Rows are points. The points of each table are mixes of a few directions, plus a little noise. How many directions does each table use, and how many do they share? Where both have some left over, give the other angles between the two spaces (their principal angles), to ten degrees, smallest first.
In the rows, 128 means zero.

First:
[[ 74 127]
 [174 129]
 [ 51 126]
 [111 128]
 [212 130]
 [ 87 127]
 [188 129]]
Second:
[[182 129]
 [118 128]
 [168 129]
 [138 128]
 [ 87 127]
 [ 13 126]
 [190 129]]
Directions: first 1, second 1, shared 1

First, 9 rows:
[[ 97 202 116  28 111 158]
 [165  89 151 175 161 121]
 [104 173 116  69 111 143]
 [178 158 174  68 194 168]
 [105  82 101 204  90  91]
 [ 96 122 101 146  90 111]
 [141 130 139 121 143 135]
 [135  45 119 249 116  83]
 [130 152 134  92 136 143]]
Second:
[[131 208  98 170 199 185]
 [132 231  89 183 221 201]
 [128 119 131 123 119 121]
 [127 100 139 113 103 109]
 [126  72 149  98  77  88]
 [126  87 144 106  91  99]
 [126  79 147 102  84  93]]
Directions: first 2, second 1, shared 0; angles 70

First:
[[128 143 177 216 111 134 213 196 206]
 [137 134 110 117 221 148 104 167  65]
 [ 96  80 148 122  63  68 129 141   7]
 [131 116  95 101 143 142 109  82 124]
 [152 167 137  67 146 145  77 105 148]
 [119 122 130 158 108 118 148 141 142]
 [115 122  95 112 101 106  88 100 119]
 [140 127 146  96 107 141 135  87 148]
 [131 113 103 113 166 147 123 107 103]
 [130 155 138 177 113 132 154 154 216]]
Second (7 x 9):
[[148 163 150 128 190 125 112 193  80]
 [128 109 152 133  65  80 153 111  80]
 [139 117 118 127  90 125 153  62 167]
 [ 86  97 115 129  98 133 113 139 129]
 [ 80 108 107 127 138 157  92 168 141]
 [166 177  98 119 230 196 111 118 216]
 [150 125 156 132  83  80 160 105  83]]
Directions: first 5, second 3, shared 2; angles 60

First:
[[114 105  64 151 121 129  92 229 124 150 110 119  85 125]
 [ 49 127 121 178 100  77  94 125 115  94 123  98 103 102]
 [ 58 110  67 184 100  87  70 212 113 122 107 100  74 101]
 [123 144 145 125 124 110 126  97 120 114 130 132 144 106]
 [159  99 111 119 143 178 150 166 150 158 131 125 109 182]
 [ 93 130 195 139 124 125 168  19 143  91 151 106 142 163]
 [143 107 142 122 140 169 163 114 152 139 139 119 121 185]
 [138 111 166 121 141 168 177  76 155 128 147 117 130 193]
 [155 157 179  97 137 125 154  48 126 113 141 148 175 115]
 [249 191  88  45 148 113  86 194  83 169 100 215 197   7]]
Second (10 x 14):
[[162 126  85 125 148 166 124 175 127 152 107 144 123 138]
 [ 24 122 105 158 132  82  55 169 193  59  98 138  91  49]
 [ 37 136 101 168 140 101  71 140 172  63  91 137 105  67]
 [172 115 192  89  96 109 173  93 103 162 182 107 145 163]
 [ 82 142  44 171 169 157  73 183 161  92  60 157 106  86]
 [148 135 162 123 116 127 160  75  99 138 149 114 148 155]
 [160 142 196 119 103 121 190  23  73 144 170 101 166 177]
 [153 109 104 105 133 138 115 199 146 153 126 140 112 125]
 [167 132 197 107  99 117 186  46  81 152 177 102 160 175]
 [175 121  94 114 142 163 132 178 124 163 118 141 125 144]]
Directions: first 3, second 3, shared 1; angles 40, 90

First (9 x 20):
[[ 82 125  90 136 199 183 130 170 121 213 176 171 199 123  90 111 117  83
  146 130]
 [106  68  67 116 177 149  98 149 103 233 123 223  89 102 152  96  90 139
  131 113]
 [161 140 153 128  77 100 123 125 157  59 104  80 107 122 165 157 143 139
  113 127]
 [ 75 128 100  86 163 166 127 141 196 161 168 133 169 167 175 118 186 158
  171 131]
 [190 148 169 159  66  49 134  61  23  65  61 110  45 118  83 104  90 142
  106 141]
 [194 175 179 161  45  53 135  85  76  18  72  59  82 120 112 130 127 131
  107 147]
 [ 90 156  70 149 183 162 116 181 106 196 161 152 205 115 115  85 142  77
  166 156]
 [142 123 150 130 111 140 131 155 184  92 138  96 146 115 142 180 125 108
   99 111]
 [112  91 175  84 130 147 158  86 185 111 149 129 108 171 120 171 129 174
  112  93]]
Second:
[[162 149 158 141  81  53 184 129  99  60 133 103 119  78  88  81 118 106
  175 156]
 [114 116 156 120 125 161 117 130 113 143 109  97 121 166 136 132 157 127
  127 144]
 [ 82  94 161 105 149 230  80 137 125 193  96  91 126 218 166 161 183 135
  103 138]
 [186 186  96 168  95   7 163  85  86  48 132 159 112  53  79  85  72 134
  140 124]
 [103  77 125  98 147 160 159 201 220 153 187 143 167  88 150 143 130  99
  155 114]
 [100  81 114  99 158 169 144 191 217 162 182 152 166 101 155 152 128 108
  140 106]
 [103 136 109 133 163 196  46  80  92 189  76 133 109 219 158 168 146 167
   63 114]
 [171 182 104 164 105  46 131  72  69  76 107 146 103 101  93 101  90 146
  120 127]]
Directions: first 5, second 3, shared 1; angles 60, 70

First:
[[136 122 122 133 126 127 133 127 130 132 129 125 120 121 124 126 126 127
  133 129 125 118 134 134 126 122 134 127 121 125 123 128]
 [123 128 123  71 124 127 136 158 153 127 111 136 186 147 124 168  95 135
  160 114 179 110 116 125 153 105 125 143 151 154 136  91]
 [109 142 143 122 132 129 117 129 120 119 128 135 141 144 137 129 134 130
  115 126 130 153 114 113 131 144 113 130 142 133 141 132]
 [146 117 120 177 127 128 130 104 115 135 140 117  74 102 124  97 148 121
  114 141  88 122 148 142 107 133 141 114  99 104 112 154]
 [116 137 137 122 131 129 121 130 124 122 127 133 138 139 134 130 131 130
  121 126 131 143 119 119 131 138 119 130 138 132 136 129]
 [101 149 151 130 136 131 110 123 111 115 131 137 136 148 144 121 145 130
  101 128 120 171 110 107 127 157 107 128 145 131 145 141]
 [118 133 132  98 128 128 128 143 136 124 120 134 161 143 130 147 115 132
  138 120 153 129 117 121 141 124 121 136 145 143 137 112]
 [181  94  99 232 122 125 143  79 110 151 153  99   7  60 111  65 163 112
  112 155  46  93 180 169  82 123 169  98  57  74  85 176]
 [121 129 126  69 125 127 135 158 152 126 111 137 189 149 125 169  95 135
  159 113 180 113 114 123 154 107 123 144 154 155 137  90]]
Second, 8 rows:
[[131 121 112 130 132 125 131 117 134 143 114 144 114 121 140 114 138 120
  125 140 115 108 152 141 124 102 129 147 112 143 100 132]
 [129 128 131  68 119 129 140 169 153 118 123 119 196 147 107 182  81 141
  171 104 192 115 100 119 157 120 131 127 160 140 155  83]
 [138 127 134 172 127 130 124 111 110 125 148 111  88 112 121 105 144 126
  112 133  97 141 129 130 111 152 136 106 113  99 132 152]
 [102 135 112  85 140 124 123 127 145 145  86 178 156 150 167 127 137 118
  122 141 138 111 152 132 141  82 105 181 132 185  95 116]
 [115 139 142  99 127 130 124 147 131 115 129 126 168 148 124 153 112 136
  137 114 158 145 102 112 142 141 119 126 154 134 152 112]
 [137 133 152 181 123 132 121 116  99 109 166  91  90 114 107 112 139 134
  110 123 100 167 106 117 109 184 136  83 124  78 159 156]
 [158 115 129 190 120 129 134 109 110 125 160  92  69  95 103 105 138 128
  121 131  91 130 132 138 104 155 152  89 102  78 133 154]
 [115 128 112  99 135 125 127 127 142 143  98 163 144 138 153 126 133 120
  127 139 134 108 150 136 136  90 116 166 126 168  99 119]]
Directions: first 2, second 3, shared 2

First (9 x 32):
[[151 110 112  93  68 234 237 204  88 114 139  86  48  74 117 173  49 244
   99 166 166 168 127 158 177  32  22 221 136  49 213  66]
 [134 135 135 134 151  84  71  87 149 151 142 151 164 157 135 109 170  87
  141 111 106 104 136 101  94 161 166  85 133 151  85 137]
 [104 143 142 160 180  37  39  66 160 135 113 163 196 172 136  90 193  28
  153  97  97  96 127 106  90 212 220  50 119 198  57 187]
 [140 127 127 120 123 135 128 127 128 138 141 128 124 128 130 130 128 141
  126 130 126 126 133 120 122 116 117 131 134 116 129 113]
 [167 136 137 117 148  82  45  68 160 187 181 162 169 171 142 106 188 101
  144 107  93  87 150  68  65 146 155  75 151 130  70 103]
 [121 123 123 126 114 155 165 155 114 111 116 113 106 109 123 140 101 152
  120 139 142 144 122 148 152 109 106 155 123 116 155 126]
 [ 86 119 118 139 104 181 222 196  91  63  69  90  80  79 113 154  59 162
  110 152 167 173 103 194 199 105  95 189 103 124 195 154]
 [140 118 119 109  96 184 186 168 107 121 134 105  86  99 122 152  86 189
  113 148 148 149 128 144 154  78  73 177 132  86 172  95]
 [109 140 139 153 167  58  60  80 152 133 116 155 180 161 134  99 178  51
  146 104 104 103 127 113 100 192 199  69 120 183  74 173]]
Second:
[[114  99 138 122 122  69 154 159 178  85 146 116 129 169  99 105 159 162
  145 135 206  90 114 174 127 124 113 171 190 162 133 125]
 [118 112 142 188 107 130 117 182 145  59 133  75 157 125 123  97 178 167
   92 123 163  71 103 158 134 112 124 145 160 162 143  92]
 [105 239  72  58  82 147  64  96  87 179  91 193 159 120 212 134  35  14
  114  89  28 177 159  22  88 100 166  48  53  37 152 100]
 [175  70 150 152 169 143 157 106 131 119 151 103  98 111  79 130 192 178
  132 143 116 146 101 180 141 157 122 160 146 170  99 161]
 [152 144 136 118 140 101 124 122 102 141 145 147 127 149 144 138  78 122
  154 147 125 152 138 121 117 100 137 125 141 135 100 124]
 [ 32  93 126 129 101 128 166 173 193 124  93 112 131 133 108 128 170 142
  120 107 236  53 148 138 160 164  88 150 131 113 188 137]
 [181 103 118 105 139 104 131  95 163  82 161 122 113 140  83  96 211 148
  122 117  96 152  74 182 107 143 141 156 169 162 107 141]
 [143 165 140 149 162 202 116  95  21 239 103 160 114  79 183 198   7  85
  147 161  54 185 190  48 144 119 131  65  34  84 106 146]]
Directions: first 2, second 5, shared 0; angles 60, 80
